Rows are points. To make a cloud, some directions were put in groups of two or more. Within a group, all points are equally far from the middle, so they leave a hole (a ring in 2 directions, a hollow ball in 3). The other directions are filled evenly. Then the cloud was stretched, turned, moved and blurred a little. Count the holes, and give their numbers of directions, smallest first.

Cloud:
[[0.9,-4.0,-1.3],
[3.0,-1.4,0.6],
[-0.8,5.9,1.5],
[1.7,3.4,-0.9],
[2.6,0.9,1.3],
[-0.3,-3.0,-3.3],
[-1.1,-0.6,2.3],
[6.5,-1.5,-2.9],
[1.0,2.1,-6.4],
[4.0,5.5,3.7],
[-3.9,-3.6,0.6],
[5.2,0.6,-1.5],
[-3.9,1.4,-2.5],
[2.6,-4.0,-0.5],
[-5.2,0.4,5.3],
[1.3,0.9,1.7],
[-2.6,-1.1,-5.3],
[-2.1,1.7,-5.7],
[-2.9,3.2,0.2]]
Holes: 0

Cloud (57 x 6):
[[-4.6,-3.9,-0.3,2.8,2.2,6.1],
[1.8,-2.8,5.9,-0.2,2.4,-1.3],
[-6.5,-2.3,3.6,-1.3,-3.0,-4.6],
[1.8,-1.6,-1.1,-0.2,-4.5,1.2],
[-4.1,-2.8,5.4,-1.7,1.5,-3.0],
[-3.4,-3.1,-0.7,-2.0,-0.1,3.1],
[-1.3,-1.2,5.0,2.3,-3.7,2.8],
[0.3,-0.7,-1.5,-6.7,1.5,-1.8],
[-4.6,-1.7,3.2,-0.4,6.5,0.0],
[-0.7,1.2,0.8,3.8,3.1,-1.2],
[3.6,-1.4,2.8,5.9,-0.9,3.9],
[-5.3,3.4,-2.0,1.4,-2.7,-2.7],
[3.6,-0.2,-3.3,0.4,0.2,5.1],
[1.0,-6.1,-0.7,2.4,-0.5,0.0],
[0.2,-0.7,6.0,0.5,0.0,-2.0],
[-5.9,2.6,1.8,-4.2,1.6,0.5],
[2.9,-0.1,-2.0,-1.3,-1.1,6.5],
[-2.4,-2.8,6.0,0.5,2.8,-0.6],
[1.4,1.0,-1.6,-3.6,1.6,6.0],
[-2.7,3.2,4.5,-0.3,-0.9,-3.5],
[-3.2,0.4,1.8,3.8,1.4,-2.6],
[-3.6,0.6,-0.8,3.2,-5.9,2.2],
[-3.8,-2.7,1.2,5.2,-0.8,0.3],
[-6.3,-1.9,-3.1,-0.3,3.8,-3.0],
[-5.5,-1.3,3.3,2.9,3.7,1.3],
[-3.3,-0.8,5.3,1.0,-3.0,1.6],
[-0.6,0.7,4.8,-3.2,-2.1,2.7],
[-5.4,-0.8,-3.5,1.1,0.9,0.0],
[-3.6,-4.1,1.1,3.1,-1.6,3.0],
[0.3,-1.7,5.1,4.4,-0.5,0.7],
[-6.5,-0.8,-2.4,-4.0,-0.3,-1.4],
[-1.0,-3.8,5.6,-1.4,5.2,-0.7],
[-3.7,-1.7,4.5,0.5,5.9,-1.4],
[-6.4,2.0,-2.3,0.4,-1.2,-3.9],
[0.6,2.6,-3.8,3.1,0.7,3.6],
[1.1,3.3,-0.6,-4.1,3.4,3.8],
[-4.0,3.4,4.1,-1.5,1.7,2.3],
[-2.0,3.4,-0.1,1.3,-3.0,-4.9],
[3.2,-1.5,4.2,-1.8,1.5,2.8],
[-3.4,-3.4,0.4,2.9,-2.6,2.0],
[-2.9,-2.4,1.7,3.4,-3.9,2.4],
[-0.4,-2.9,2.5,2.9,-3.6,-1.7],
[2.5,-5.5,2.3,0.7,-1.2,-3.7],
[-5.2,-1.7,-1.4,3.4,-1.3,1.7],
[-4.6,-2.2,-0.9,0.7,0.8,6.4],
[-1.9,-2.8,2.3,-4.8,3.8,-0.3],
[-2.8,-2.3,-0.3,4.8,-2.8,3.4],
[-3.8,-4.1,1.4,0.2,6.5,5.6],
[-4.3,1.5,-2.0,0.0,4.5,-1.6],
[0.6,-4.5,-2.4,-0.8,4.4,5.3],
[-4.2,0.9,2.9,1.4,1.0,-4.9],
[2.0,-1.6,2.0,5.7,-2.3,3.1],
[-4.6,-2.1,0.4,-4.7,-2.2,-1.0],
[-0.3,3.6,-3.7,-5.0,0.8,0.9],
[2.9,-1.7,5.2,0.3,2.6,-2.0],
[-3.9,0.2,-4.5,-2.2,-0.9,1.7],
[-0.6,2.0,-2.7,-2.9,3.5,6.0]]
Holes: 1 (4)

Cloud (75 x 8):
[[2.9,0.4,-0.7,-0.3,2.2,1.1,0.8,8.6],
[0.5,4.8,3.5,4.5,-0.7,-0.2,-2.6,0.3],
[0.6,-0.8,-2.3,3.6,-1.3,-3.7,-0.2,4.9],
[0.8,-1.9,-2.1,4.9,3.4,-2.1,-2.4,6.6],
[-2.7,4.4,1.2,1.8,4.2,-2.3,-2.9,0.9],
[-5.2,7.5,1.8,2.9,0.0,-0.7,5.6,1.4],
[1.0,0.4,-2.5,1.8,0.3,2.8,4.8,2.5],
[0.5,-1.5,-3.8,2.8,1.2,4.3,-0.5,3.0],
[-5.4,2.6,-4.1,3.3,4.5,0.2,0.8,-0.8],
[-2.1,-3.4,0.3,1.3,-0.8,3.2,2.9,5.6],
[0.9,-0.2,1.7,1.4,-2.3,-2.9,-5.0,0.5],
[1.5,0.6,-5.7,0.1,-1.5,-2.2,-3.2,3.1],
[2.9,2.6,1.8,-1.6,-2.9,5.5,-3.7,0.6],
[2.5,1.2,4.1,-4.3,1.9,1.1,-1.2,3.6],
[-4.5,-1.7,1.0,5.3,4.4,-2.1,5.7,2.8],
[2.0,-0.4,-1.8,3.8,5.7,1.5,-4.2,3.1],
[5.1,-1.0,-1.5,-2.9,2.5,0.6,-2.0,4.5],
[-0.4,0.6,-1.3,3.3,-3.9,-1.9,-2.0,1.3],
[-4.6,4.4,-1.1,-2.3,1.6,-3.0,4.4,4.2],
[-5.0,5.8,1.3,2.3,3.8,1.7,2.7,-1.0],
[-5.7,-0.6,-7.3,0.6,1.3,-1.5,-3.3,4.9],
[2.0,1.6,-3.2,-3.1,2.1,-2.1,-2.9,-0.9],
[1.8,3.3,3.0,-1.0,-1.1,-2.0,-2.5,5.0],
[-2.4,-2.8,-3.8,-1.9,1.8,3.0,0.6,2.5],
[-2.7,3.0,3.0,5.3,-3.5,0.2,4.8,0.5],
[-0.6,0.3,-5.6,-0.4,-1.3,-1.9,-0.4,5.2],
[-3.0,1.5,-3.6,0.3,0.7,-0.4,4.4,-0.7],
[-6.6,6.7,-0.2,1.4,-0.3,-0.5,-0.1,0.1],
[0.9,5.1,0.5,-2.0,-2.7,-0.3,-1.1,4.2],
[3.7,3.6,3.2,-4.2,0.1,-1.0,0.1,1.6],
[-7.2,2.2,0.8,4.4,-0.2,2.1,-2.1,0.3],
[-0.6,-2.5,-1.8,4.0,1.8,3.0,2.9,6.2],
[-5.9,-0.2,-0.6,5.2,1.4,-1.8,5.1,1.3],
[-4.3,2.0,-5.5,5.6,1.7,0.0,0.3,1.4],
[-4.7,5.9,4.6,1.2,1.2,-2.4,5.3,0.3],
[1.2,1.1,-0.6,5.3,4.4,1.2,0.4,6.4],
[-3.4,-0.6,-4.6,-2.1,2.4,1.0,0.8,6.8],
[-3.0,-0.9,-5.7,3.3,0.6,-1.6,-2.7,6.4],
[-5.1,4.1,-2.1,4.4,4.5,2.2,3.0,2.5],
[3.0,2.7,0.7,-3.4,-3.4,3.7,-5.4,1.6],
[-2.8,3.6,-2.7,-3.6,0.5,0.8,1.6,5.2],
[-4.1,3.8,3.0,1.4,-0.5,4.5,1.8,-2.6],
[-0.2,-3.1,5.3,-1.7,-0.8,-2.9,1.0,4.8],
[0.7,2.3,3.2,1.6,-2.6,-2.1,-3.3,3.4],
[-2.3,-3.3,3.3,2.5,1.9,-0.4,-4.1,2.3],
[-1.5,0.4,0.7,7.2,-1.5,0.0,4.0,2.0],
[0.3,2.4,3.3,4.2,1.1,2.2,-4.4,3.6],
[-2.5,-0.4,-3.5,-2.0,-1.0,0.0,2.7,-0.6],
[2.4,-1.4,-3.3,-0.7,-3.2,-1.5,-1.2,3.8],
[-5.2,-2.7,-3.5,3.2,5.2,-1.0,-3.2,2.5],
[2.3,-2.8,1.5,3.8,5.4,-0.8,2.0,7.5],
[4.8,0.6,5.4,-0.4,-3.4,0.5,1.3,-1.6],
[0.3,0.9,4.7,6.4,-1.4,2.5,1.7,2.4],
[-3.7,5.1,4.3,5.6,-2.1,0.8,5.0,1.4],
[-1.9,5.0,-0.1,-0.8,-4.6,3.0,-1.5,-3.1],
[-1.2,4.2,0.7,3.3,1.7,5.0,-2.2,3.3],
[4.7,-3.8,2.2,-0.9,-0.4,2.3,-1.7,-0.2],
[-6.6,-1.6,-5.1,2.8,3.1,-0.8,-1.2,5.6],
[-5.5,0.6,-4.8,3.4,5.1,2.6,-1.0,4.4],
[-0.6,6.3,-1.6,1.9,-0.3,-1.8,-1.8,3.2],
[-4.9,0.4,-2.3,3.0,0.0,-0.2,1.7,-2.4],
[4.0,-3.7,1.1,1.6,-0.9,2.6,2.4,5.4],
[-5.0,-0.6,-6.9,2.0,-0.2,-1.6,-3.6,4.1],
[-5.7,3.1,-0.6,0.7,0.1,2.2,-4.1,4.8],
[-1.5,-0.9,0.5,-0.8,-0.6,-1.8,6.5,-0.5],
[0.8,1.4,3.7,4.8,-1.0,-0.6,-3.4,-0.8],
[1.3,-3.4,-1.0,-3.6,2.4,-2.2,0.9,4.5],
[-2.2,-1.6,-1.5,-1.1,-0.4,3.1,-0.2,-3.1],
[-2.5,2.9,-4.0,-4.4,1.4,1.0,1.2,2.1],
[-1.9,4.3,1.3,0.9,0.3,6.0,0.4,1.5],
[2.6,-3.0,0.1,4.0,3.3,0.6,1.8,8.2],
[-2.7,6.4,-2.0,-0.2,-0.2,-1.0,5.3,2.2],
[-2.7,0.2,2.1,0.5,-1.8,1.1,5.2,-2.4],
[2.4,-1.3,1.4,-0.1,-0.7,-1.4,0.6,-2.7],
[0.3,1.0,-2.6,2.1,4.0,-3.7,-4.2,4.2]]
Holes: 3 (2, 2, 3)

Cloud:
[[0.7,0.5,-4.3,-5.2,1.9,1.1,1.4,2.5,-4.2],
[-1.3,-0.4,-4.0,-1.8,1.8,-3.5,3.5,3.4,1.2],
[4.2,-4.1,2.5,-4.1,-4.0,-0.7,4.5,1.5,1.7],
[5.8,-2.6,-2.7,-4.3,0.4,1.3,0.4,-1.3,1.5],
[-7.1,0.8,3.1,-3.1,-3.0,-1.0,-2.0,-2.6,0.2],
[-2.0,-1.2,-0.2,6.6,-0.1,4.7,-0.6,3.2,-0.7],
[-4.2,-0.7,1.3,-3.2,-2.1,-2.2,-1.3,1.1,-4.4],
[-3.0,-3.4,-3.6,-1.7,-5.4,1.6,1.6,-2.8,2.0],
[3.1,-1.4,4.3,-0.8,-3.1,-1.4,2.8,0.0,4.2],
[6.6,-1.9,4.6,-4.1,0.8,0.3,1.8,-1.2,-1.0],
[-5.5,-1.5,2.8,0.7,1.0,-6.1,1.7,-2.8,1.6],
[-1.2,-3.3,7.9,-0.7,-0.8,-1.5,2.3,1.2,-2.0],
[0.6,1.5,-3.8,-8.0,1.0,-0.1,3.1,2.0,-1.6],
[-3.4,-0.9,2.2,6.5,-2.1,4.3,-0.5,1.4,1.4],
[-0.7,-1.1,4.9,-4.4,-3.0,-3.0,-2.3,-2.2,1.4],
[-1.6,-8.5,0.2,1.3,1.6,4.1,1.4,-0.6,1.4],
[-3.2,4.7,-5.6,-2.8,-0.8,-2.8,-0.3,2.9,-3.4],
[-5.9,0.8,1.9,0.2,3.5,1.6,0.4,-2.5,4.6],
[-3.6,0.4,5.8,-7.3,-0.9,0.4,1.7,1.6,-2.0],
[7.0,-4.8,-0.3,5.5,3.3,-1.5,-2.4,0.3,-1.0],
[-2.2,-3.1,-3.7,-2.2,0.9,-1.6,3.3,-3.6,6.0],
[-6.7,-2.3,-2.4,2.3,0.9,-1.7,-1.8,0.8,-3.0],
[1.1,2.3,-4.0,-2.6,-0.3,-1.6,-4.1,4.2,1.2],
[-3.9,0.1,-1.4,6.7,2.4,-0.8,-4.2,-3.2,0.4],
[4.2,-7.6,1.9,0.4,-0.3,2.2,5.3,1.2,-1.6],
[-1.2,3.8,-5.8,1.3,-1.8,0.1,-1.3,-2.0,1.6],
[-1.7,-7.5,-3.9,4.2,1.4,2.0,1.4,-2.0,-1.4],
[-2.5,1.2,6.8,-6.1,-2.2,1.2,2.4,-2.6,-0.4],
[7.0,-3.4,-1.4,-2.1,1.4,-3.5,-2.3,1.3,0.3],
[-6.7,1.6,-5.6,-5.3,0.7,-2.9,-2.5,-0.6,2.7],
[-5.5,-1.2,-2.7,-2.6,-0.6,0.4,1.9,-0.5,6.6],
[-5.3,1.0,3.4,-1.3,-2.4,2.5,-1.6,0.0,4.8],
[1.1,-2.9,0.5,3.9,-0.7,-4.7,1.9,-0.3,4.3],
[-5.0,0.3,-9.2,0.8,-0.3,-0.7,-1.8,-1.2,1.1],
[0.0,1.5,-3.3,2.8,-0.8,5.4,-0.5,-0.9,2.0],
[-6.2,4.6,2.8,-6.3,-4.2,-2.2,1.8,1.2,-0.1],
[-2.0,3.4,-4.0,-4.5,-1.2,-5.2,4.4,1.8,-0.3],
[-3.7,-1.1,2.8,-6.7,3.2,1.6,1.2,-2.0,-1.7],
[4.1,-0.5,0.8,1.0,-3.4,1.3,4.5,-0.1,-3.9],
[-1.6,3.3,-2.4,1.4,-2.9,4.2,-0.3,-2.1,0.1],
[2.4,-0.6,-4.9,6.8,-0.5,1.3,-0.6,0.0,1.6],
[0.2,-5.2,4.2,-5.4,-0.3,-3.6,3.0,1.4,-1.4],
[-5.0,-3.1,-5.0,-0.6,2.3,-5.2,-0.7,1.0,0.0],
[-1.6,-1.0,-4.3,-3.2,-1.3,0.1,-1.7,0.6,-4.9],
[-3.3,-3.6,5.1,0.2,4.9,1.6,1.4,-0.9,0.8],
[-2.9,-0.5,5.2,3.1,-1.7,2.2,2.2,2.9,-2.1],
[0.2,4.9,-2.5,0.6,-3.3,-2.2,1.2,1.0,-3.5],
[-0.8,-1.2,-1.0,3.8,-0.8,-4.3,-3.2,-3.9,3.1],
[0.3,6.0,-2.3,-0.8,-0.8,0.0,-3.0,1.1,-0.7],
[-3.6,-0.6,-2.9,-0.3,1.4,-3.1,-6.2,-2.4,0.2],
[-3.1,1.9,4.8,-4.6,-1.9,3.6,-1.3,0.0,3.5],
[-0.4,1.1,0.8,4.1,-5.5,2.8,-0.4,-0.2,1.2],
[-4.6,2.5,-1.8,0.7,1.1,5.1,-3.2,-2.1,0.0],
[-6.1,-0.9,-1.2,2.7,1.8,5.1,2.4,0.4,-0.3],
[-6.7,-2.0,1.1,1.0,2.8,5.1,-0.7,-2.4,-0.3],
[0.3,-4.6,3.0,-3.9,0.6,0.4,1.6,4.5,0.6],
[-4.8,0.2,4.3,-0.6,-0.7,1.6,6.8,-0.8,0.3],
[-3.0,1.5,-1.4,-4.9,-2.8,-0.9,-3.0,2.4,3.6],
[4.6,-4.1,3.4,-6.1,2.9,-2.1,1.9,1.5,-1.7],
[0.1,-3.5,-2.5,-1.1,2.1,-1.9,5.5,1.0,3.0],
[4.9,-4.8,-2.8,2.4,3.1,-2.5,-4.9,0.4,1.2],
[-1.4,1.3,3.9,-0.9,-1.1,2.2,0.6,-0.9,5.6],
[-7.3,5.2,-3.3,-3.5,-0.4,-4.4,-1.3,1.1,-1.4],
[-1.1,2.6,-2.3,-3.8,-2.0,-6.5,2.9,-2.8,0.4],
[-2.1,-3.9,-1.4,-3.5,-1.4,3.1,5.1,-5.1,3.7],
[-6.6,2.1,-2.5,4.5,2.7,-0.6,-2.4,-2.1,-1.2],
[-3.1,-5.5,-2.5,0.4,-2.8,0.4,1.5,-4.7,-0.5],
[2.8,-3.4,-1.2,3.1,-3.0,4.6,2.5,3.1,-0.3],
[-1.9,1.2,-5.3,-3.8,2.1,0.7,-3.9,0.3,3.2],
[0.1,-3.1,-6.4,-1.4,1.0,1.5,1.0,-4.2,0.3],
[-2.5,0.2,2.5,-1.8,-2.4,-0.8,-2.3,0.2,-4.9],
[-0.8,3.3,1.7,0.2,-6.7,-0.5,0.7,1.7,-0.5],
[-9.3,1.8,-4.5,0.1,-1.0,-2.4,-1.4,-0.1,3.9],
[3.0,-2.1,-2.2,6.0,1.0,3.8,2.4,0.5,1.3],
[-1.0,1.8,3.9,-5.8,-2.7,4.3,1.3,3.0,-0.3],
[3.5,-4.2,4.1,-2.0,-3.3,2.5,2.5,-2.7,3.3],
[-3.2,-1.1,2.1,4.3,-3.3,4.5,1.4,-3.8,3.1],
[-1.4,-1.9,-0.3,-4.7,0.0,-4.8,0.1,-5.1,3.3],
[-3.3,-0.5,0.0,7.7,1.5,4.3,0.4,0.8,-0.6],
[-7.0,-0.3,-2.8,3.3,-3.8,3.7,2.1,-2.3,2.6],
[-1.3,-4.0,3.2,4.8,3.4,2.1,2.5,-3.0,-1.5],
[-1.8,-5.3,0.4,-3.0,2.2,1.4,4.0,2.6,1.5],
[-4.3,2.7,2.1,0.1,0.4,-5.3,2.9,1.7,0.7],
[0.4,-2.4,2.8,-6.0,-5.2,-3.4,5.0,-2.1,-0.2],
[2.1,-4.4,5.6,-4.6,-0.9,0.8,-1.8,1.7,1.0],
[4.4,-3.0,1.5,0.2,-0.4,-3.7,-0.4,-1.1,4.2],
[-1.6,-1.1,0.3,5.4,4.2,1.5,-1.0,-3.9,1.6],
[-4.7,-3.0,-3.2,-0.1,0.2,0.8,-3.0,-2.5,-2.5],
[-3.4,-3.0,-1.8,-3.7,2.3,3.1,1.1,-1.0,-3.6],
[-2.8,-3.1,-0.7,-3.4,2.3,5.8,-2.2,-2.3,1.1],
[1.7,-1.2,0.8,3.9,5.6,-0.1,-4.2,2.9,-0.9],
[0.8,-4.3,-3.4,0.5,3.6,-2.6,-3.8,-3.0,2.9],
[-1.9,-4.3,-1.7,-1.9,-2.7,-2.3,-3.4,-2.1,2.1],
[-2.0,1.1,1.9,-6.4,3.6,-2.4,0.5,2.8,-1.8],
[-0.6,-2.0,-4.8,6.6,1.8,-2.6,1.3,-2.9,2.0]]
Holes: 3 (3, 3, 3)
